Each point is reached from the start by the listed moves, each made 0, 1 or 2 times, or once backwards (-1), plus a little noise. Is the number of moves made odd or even? Then give how often each move was made.

Moves:
(1): [ 34   4  14   2 -16   6]
(2): [  6   5   8  -9   8 -11]
(3): [-13  -7   0   9 -19 -34]
Start: [-24  13  -1  -1  13 -20]
Points:
[-57  17  -2  -7  28 -87] => even (-1, 2, 1)
[ -79   -3   -9    7   -4 -109] => even (-1, 1, 2)
[ -69    5   -3   -1    7 -121] => odd (-1, 2, 2)
[ 36  34  34 -27  34  -4] => even (1, 2, -1)

Moves:
(1): [ 14   6 -12   1 -10   1 -10  14   7   7]
(2): [-11  19   6 -30   7   0   7   5   7  11]
(3): [  3   8  16   5   0 -13 -10  -8  -5   9]
(4): [ -7   9   4   6   3   3  -6  18   1 -16]
(5): [ -4  12 -11   8  -5 -18   6   2 -14  -1]
(6): [10  9 -6 18 12 15 18 -9  9 20]
(7): [ 20  13   6 -16  -6  -9   9 -10  11 -23]
(8): [ 14 -11   4  -4  19 -14   7  13  -8   8]
Start: [ -3   4   9   3  20  -4   9  -6   4 -14]
Points:
[ 43 -10 -17  10  60  -4  41  30   8  20] => odd (1, 0, -1, 0, 0, 1, 0, 2)
[ -3  83  20 -91  -1 -78  34  -1   1 -62] => odd (0, 2, 0, 0, 2, -1, 2, 0)
[  35   61   37  -99   31 -121   42   -4  -20  -16] => odd (0, 2, 1, -1, 2, -1, 2, 2)
[  3  23 -12 -20  79  53  48  28  45  78] => odd (1, 2, -1, 0, -1, 2, -1, 1)

Moves:
(1): [ -1  10  -6  13  -5  -3  -8  -3 -13   7  -4   2  -5  -1  -4  -3]
(2): [ -4   7   2   5  -8  10   4  -3 -13 -17 -10  11  -7   0  14 -13]
(3): [ -1  -7  23   7  -3 -18   9 -10  11 -13   3   7  -2 -16  -9 -14]
(4): [  1   0  10  11 -11   2  -4   5   3   6   1  -8  -4  -8  10  -2]
(5): [  2   2  -3  -7  -1 -23   0  -4   0  -8  -5 -15 -22   8  -3   4]
(6): [ 0  8  2 -4  6  0  3  4 -1  6 -2  2 -1 -5  0 -3]
(7): [  1   5   0  12   6   0  14   8   7 -16   2   4  -5  -2  -1  -3]
(8): [  4  -4  -3   0   9  15   2   4 -10 -11  29 -14   0 -31  -2  15]
(9): [ 2  8 -3 -7 -5  2 -1  0  6  8  7  6 -4 -3 -4 -2]
(10): [ -9   5   5 -12  -5 -21   3   4  -5 -14   6   4  11  10   1 -14]
(11): [  3   5  -4   4   8  -2  -4  -6  -7 -10  11   8   4  -1  10   0]
(12): [-21 -15   9   9  15   3   5 -11   6  -3   1  -2  12  13  -8  -5]
(13): [ -5  24  -1  -9  -4  -1 -10   3  35  -5   2   1  20   0  -4   5]
(14): [ 14  12   9 -14  -5   6   0   0  -7   2   7   0   5  12   1   6]
Start: [  7  -9  -4 -13 -17   8  18  11  -5   6  -4  -6  -5  12 -10   0]
Points:
[-63 -14  65  52 -16 -34  73  -8   1 -72  -4  41  27   9 -47 -95] => odd (2, 1, 2, 0, -1, 0, 2, 0, 0, 2, -1, 2, 0, 0)
[ 51  54  23  21 -36  31  21  21 -87 -72  80  17  10 -69  33  -8] => even (2, 1, 1, 1, -1, 0, 1, 2, -1, 1, 2, -1, 0, 2)
[-67  46  32 -29 -28 -89   0 -26  33 -49 -17  -9  24  52 -41 -50] => even (2, 1, 1, 0, 2, 1, -1, 0, 0, 2, 0, 2, 2, 0)
[  6 121 -22   0 -51  46  10  84   2 -35  59   5  26 -71  19 -11] => odd (2, 1, -1, 2, -1, 2, 2, 2, 1, 2, 0, -1, 2, 0)
[ 12  41  -3 -28  20  45  -6  -7  48  -7  44  25  57 -53 -14  21] => even (0, 0, 1, -1, -1, 2, -1, 1, 0, -1, 2, 0, 2, 0)
[ 38  -1  89 -69 -34 -39  36   9 -21   2  88  -5   5 -37  -6 -28] => even (-1, -1, 2, 2, 0, 2, -1, 1, 2, 2, 1, 0, -1, 2)
[-15  55  50  27 -12  30  19 -34  34 -75  71  49  66 -18 -27 -25] => even (2, 1, 2, 0, -1, -1, 1, 1, 1, 0, 2, 2, 2, 2)
[  1   3  44 -41 -24 -35  49 -10 -74 -73  61  16 -47 -69   2 -58] => even (0, 2, 2, 0, 1, 2, -1, 2, 2, 2, 1, 0, -1, 0)

Moves:
(1): [  9  -2   7 -12  -1   3  10  -1 -10 -20   1  -4  -1  -1   6   3  10  -9
   0  10  -4   8  10  -8   2   0]
(2): [ 12  -6  11  10   3   5  -3   3 -15  11  -2 -10   5   0  -9   9  11  -4
   2  10 -18  15  -2  15   2   0]
(3): [  3  -4  -9 -13  -8  -7 -18   4   9   7   9   2   3   4 -21   0  -7  -6
 -18  -5  -3   1   5  10  -2  -4]
(4): [ -2 -10   7  12  -4  -4   5   4   8 -11   3  -1 -12   0  -2  -5  -3   7
  15  -2  16   0 -12   2  -3  -2]
(5): [  1  -2   1   5   1   1  12   7   2   0  -8  10  -3   7   4   8  10   3
  -5  -2  11  -6  -3  -3   5 -21]
(6): [-25   0  -7  12  -4   6  -8   5  13  -1   0  -3   8   7  -1   0   7  -1
  -7  -7  -6  -7   4   1 -12   5]
(7): [  4   2   4   3  24  12  -4   0  -1 -25  -2   9 -17   6 -11   2  -5  -4
  -8  -1 -11  18 -13  -6   3  -9]
(8): [  3  14  -7   4   6  -1  -2   8  14   6 -12  -2  11   5   0  11  -2   3
  -4   9   0   4   8  17   1   3]
(9): [  1  -5   3  -1   3  -4   0  -5   0  -5   6   8  -2 -10   9  -4   8   1
   6   1  -4  12   2  -5   1   6]
(10): [ -7   2   4  -6   3  -1   6   5  -3  -7   0  -3  -4  -6   2   4   0   6
  -6 -16   5   0  -7  -8  -1   3]
(11): [-4  3 -4  6 -5 11  8  4  0  8  7 -6 14  2  8  7  2  3 13  1 -5 11  6  7
 14 -1]
(12): [  4   8   0   1   2   1  -3 -13  -3  -2   5   1   2   1  -7   6  -4  -1
   6   3   3  -1   3   4  -2  -3]
(13): [-19   8   5   6   2  -9   3  20   1   6  -7   3  -7  -6  -7   6  -6  -2
   3  14  13   1  -4   2   8  -5]
(14): [-14 -11   0  -1   6   0  -4  19   2   0   7  12 -13 -12   2   2 -12  -2
  -2  -8  -2 -17  -5  -7 -10  -2]
(15): [ -4   1   1  -1 -22  -9   7   4  -2   0  -4  11 -15   3   8   5   1   8
   6   1  10  -5  -9  -8   7   8]
(16): [  3  -1   7   0  -5   4  10  -6  -2 -12  -3   8   6  -8   6   2  -2  10
   0   9  -8   6 -14 -12   5  -4]
(17): [ -7  -7   2  -1   0 -14  -7  -6  -5  -5   3   2 -11  -3   5   7 -17   4
  -9  -5   1  -6  -2  -7   6  -7]
(18): [ -1  -9   1   3   6   9  -1   2  -6 -10  -8   9   5  -2  -3  -2   3   3
 -12   5   2  -6  13  -6  10  -9]
(19): [  0  -2 -11  -3   8  -5  10  -9   2   0   8   2   9   7  -3   4  10   2
  10   6 -13   3   9  11  -1  11]
(20): [  1  -6  11   0   5   0   4   4   6   2   5   4   6   5   0   8  -2  -7
   3  12  -5   9   0 -10  -3   3]
(21): [-14  -4  -9  14  -7  -9  -7  10   0  -1  -9  22   7   8 -15  -2  -3 -12
   4 -14  12  -7  -7  10  -3   0]
(22): [  1  -3  -6   0  -1  -9  -1   0   1   3  -7  -7   0  -9 -19  11 -10  -6
   4  -8   7   6   4  -4  -5  -1]
(23): [  4   6   5   0  -1  -7   2  -1   1 -10   4   2   4  -4   2  -1   3   1
   3   2  -3  -8  -6 -16  14   2]
(24): [  0  -1  18   3  -1   6  14  -3   1   0 -19   7 -15   2   2  -1  -3   6
   0  -8  -3 -11   3   6  10 -14]
Start: [-26  14  -2 -11   1  -5   1   9   7  -6  -1   5 -12  10  12   0  14  -6
  13   4   3  17  -5  16  -6  15]
Points:
[ -37  -20   83  -57  -10   26  106    4  -12  -92   -9   80 -104  -32
   81   37   14   27   16    3    8  -12  -25  -84    4  -58] => even (2, -1, 0, 0, 2, 0, 0, -1, 1, 1, 0, 2, 0, 2, 1, 2, 0, 0, 0, 1, -1, 0, -1, 2)
[  -9    2   16   17   45    3   64   -9  -18 -104    7   12  -25   -1
   47   38   -5   66   61   97  -21  115  -41  -15   90   24] => even (0, 0, -1, 2, -1, -1, 2, 1, 0, 0, 2, -1, 1, -1, 1, 2, 2, 2, 2, 0, -1, 0, 0, -1)
[-121   -3  -45  -12  -43  -59  -26   84   94  -43    9   16  -96  -20
   -5   56  -81   45  -22  -67   34   -3  -53   -9  -28   12] => odd (0, -1, 2, 2, 0, 2, 1, 2, 0, 1, 1, -1, 0, 2, 2, 1, 2, -1, 0, -1, -1, 2, 0, 0)
[  0  17  25 -21 -26 -24  33  57  26  -8 -31  38 -39  -4  60   2  38  10
  24  35  59  -7 -13  19  -7  12] => even (1, 0, 0, 1, 1, -1, -1, 2, 1, 0, -1, 0, 0, 1, 1, 0, -1, 0, -1, 0, 0, -1, 0, 0)
